Each row is a point. The window is the flat piece filled in between its corners: a triangle in 3 columns, a solid with four corners in 4, and so on. A path goes straight from each point to the next, and from the last back to the first. After which points does the path pass through the window?

Window (3 x 3):
[[  3 -32  55]
 [ 35  16  28]
 [  8  45 -84]]
Path:
(1): [ 52   3 -72]
(2): [  1 -71  12]
(3): [12 57 39]
(4): [ 0 49 -7]
(5): [ 44 -17 -10]
(6): [ 53 -26  64]
(7): [-1 -9 71]
(8): [-16  54 -29]
Through the window after points: 2, 4, 8

Window:
[[-29  47  14 -12 -37  -9]
 [-12  -8  48 -32  58  -4]
 [-55 -14  -1  -2  -1 -37]
 [-28  17 -10 -44 -89  15]
 [ 37  -5 121  -2 -30   8]
 [ 64 -12  30  10  56  53]]
Path:
(1): [-18  12  46  -8  16  15]
(2): [-14   0  62  -8 -10  32]
(3): [ 14  19  31 -37 -22 -15]
(4): [ 21  29  25 -11 -16  -5]
(5): [-29 -35  87   0  -8  64]
(6): [-27   2  74   3 -53  71]
(7): [ 33   6  22 -26   7  13]
(8): [  8  22  10 -21 -34 -50]
(9): [-40 -16  29 -37  -4  76]
(10): [-23 -20  26 -14  13  33]
(11): [ 32   4  39 -12 -22 -54]
(12): [  1   7  28 -58 -64 -19]
(13): [-49  -3  16  55   2  47]
(14): [32  1 14 44 74 85]
(15): [ 42 -13  41 -41 -12 -18]
(16): [ 26   8  38 -51 -33 -59]
Through the window after points: 4, 8, 12, 14, 16

Window:
[[-16  28 -14  37  22  70 -15 -54 -58]
 [  0  49  58  -7  10   1  -2 -18   5]
 [ 52 -36 -21  65  44  82  81  61  16]
 [-54  10 -95  28 -17   6  21 -25 -58]
 [-38  17  -1 -45  -9  46  -3 -56  57]
 [ 23 -21 -42 -54 -62  -2 -21 -46  53]
 [-15  -1  61  -1 -13  53  35 -45   7]
 [-55  -1 -38  44 -38   3 -23  32 -23]
 [-34  12 -67 -53 -98   2 -12  45   3]]
Path:
(1): [  3  65 -18  62  -8  19   7 -40  56]
(2): [ -8 -16 -30  16  12  49  30   8 -42]
(3): [-12 -50 -25 -40  48  15  21 -62  -3]
(4): [ -5  68  44  64 -50  80   7   0  17]
(5): [ 19  50  13 118 -51  39 -23 -27 -26]
(6): [ -21  -21  -20 -105   50   44   54  -13   16]
(7): [-23  -7  20  -2  29  40   2 -26 -27]
(8): [ -5  59 -63  53 -25  80 -23 -65 -40]
(9): [-87  49   2  72 -64  24   8   4  62]
(10): [ 61 -36 -14 -61  43  19  -9 -53 -70]
(11): [-12 -12  -7 -11  -6   6  -6   7 -26]
(12): [ 11  46 -25  36 -50  48  11 -36  40]
Through the window after points: 1, 7

Window, 12 rows:
[[  -5   29   27  -29   45    9  -26  -42   57   29  -73   20]
 [   4   36  -30   69   39  -43  -35   27   14   34   -9   -4]
 [ -13  -63  -14   57  -28  -81   10  -61   90  -46   96   62]
 [  29  -46  -29   56   15   40   25   -2   31  -40   47   83]
 [  24  -29  -19  -63   92  -36   21  -12  -20  -12  -36   68]
 [  45  -27    3    7    2  -12   61   64   26   23   88  -81]
 [ -26  -25  -60   50  -36   -9  -86   42  -22  -27   50  -58]
 [  59  -41   43   -9  111   -2   11  -48  -64    2  -23    0]
 [ -10   21   -5    3    4    1    8   71  -95  -34  -58  -25]
 [ -49   36  -30  -21   42   52   29  -68   40   19   35    1]
 [-121  -64   46   -1    9   96   13   21  -20   35   22  -26]
 [   6  -90    8   -2  -43  -67  -41  -35  -78   40   10   21]]
Path:
(1): [ -9 -63 -22  16  43 -42  52   9 -19   1 -27 -17]
(2): [-43 -51 -14  47   5  34  23  12  -1  -9  24 -48]
(3): [-43  15  49 -52  31  10 -61  23 -14  68   7  45]
(4): [ -8 -15  31 -22  -9 -34 -34  11 -13  -4  65  26]
(5): [ 24 -47 -12  31  25 -18  16   0 -17  -3  -6  -9]
(6): [ -6 -50 -25  12  26  11   8  -1   0  -2   1 -24]
(7): [  1 -14   5  -3  13  -8 -19 -18 -17 -12  38  17]
(8): [-21   8  41  40  34  -4 -42   1  -3   6  39  39]
(9): [ -1 -62 -83 -34  17   4  39 -21  24  11  -7 -49]
(10): [  6 -45 -18   3  15  -7  31 -22  31 -13   6 -35]
(11): [ -7   2  31   4  18 -24 -29  36 -32  39  46   5]
(12): [ 49  10  26 -40  33  12 -28 -15  18   3  71  38]
Through the window after points: 2, 12
